Every row gives one point. Each copy is the shape, with its points in the same order, turned, moved and blurred by noise. Is it also mirrored, or only turned?

Shape, 7 rows:
[[ 34  81]
 [ -3   7]
 [ 33 -11]
 [ 28 -51]
 [-20 -65]
 [-23  -4]
 [  8   5]]
Copy 1:
[[ 93  13]
 [  6  -1]
 [ 15 -42]
 [-17 -63]
 [-59 -35]
 [ -9   7]
 [ 18 -12]]
Copy 1 is: only turned
Copy 2, 7 rows:
[[-80  26]
 [  2   3]
 [-10 -36]
 [ 20 -60]
 [ 64 -35]
 [ 23  10]
 [ -4  -8]]
Copy 2 is: mirrored
Copy 3:
[[-73  59]
 [ -8  15]
 [-32 -20]
 [-20 -56]
 [ 33 -53]
 [ 13  11]
 [-23   1]]
Copy 3 is: mirrored
Copy 4:
[[-32 -60]
 [ -8  12]
 [-47  24]
 [-46  62]
 [ -1  87]
 [ 12  32]
 [-17  16]]
Copy 4 is: only turned

Shape (7 x 3):
[[ -1 -10  16]
 [-21  -4  22]
 [  3 -18  15]
 [-24   8  -3]
 [ 38  25  26]
 [-19 -13 -43]
 [-16 -13 -87]]
Copy 1, 7 rows:
[[  0   7 -16]
 [-12  -6 -28]
 [  8  10 -16]
 [-27   8  -8]
 [ 20 -26  28]
 [-33  51  -4]
 [-47  87  15]]
Copy 1 is: only turned
Copy 2, 7 rows:
[[ -6   4  17]
 [  8  20  22]
 [ -9  -4  20]
 [ 28   5   8]
 [-34  14 -28]
 [ 41 -37   9]
 [ 64 -71  -8]]
Copy 2 is: mirrored
Copy 3:
[[  1  11  19]
 [  9  31  20]
 [  1   7  23]
 [-12  34  -3]
 [ 34 -19 -16]
 [-56  22   0]
 [-95  12 -24]]
Copy 3 is: only turned

Shape:
[[-34  -1  10 -11]
 [ 24 -66 -32 -19]
 [-63  19 -28  67]
 [  7 -36  -3  12]
 [ -2  13  38  16]
 [ 23  57 -46  60]
 [ 11  -9 -12 -67]]
Copy 1:
[[  4   8   5  16]
 [-14 -46 -68  27]
 [ 33  76 -27 -31]
 [  9 -26 -36  -9]
 [  6  -7  23 -29]
 [-46  47 -31 -80]
 [-54 -29  -4  49]]
Copy 1 is: only turned
Copy 2 (7 x 4):
[[-15  12  14 -14]
 [-53 -39 -48  22]
 [-14  93   0  25]
 [-25   0 -44   5]
 [ 23  19 -20 -27]
 [ 51  48 -29  72]
 [-13 -60  11  11]]
Copy 2 is: mirrored
Copy 3:
[[-20   0  44  33]
 [-38 -30 -45  39]
 [ 29  61  45  83]
 [  2 -21  -7  38]
 [ 22 -13  45   8]
 [ 49  83  -2   8]
 [-66 -12   2  -8]]
Copy 3 is: only turned
Copy 4 (7 x 4):
[[ -6 -20 -15  11]
 [  7  45 -90  -3]
 [ 69 -47 -13  67]
 [ 25  22 -41   2]
 [ 13   3  14   2]
 [ 47  34  18  94]
 [-61  29 -50  19]]
Copy 4 is: only turned
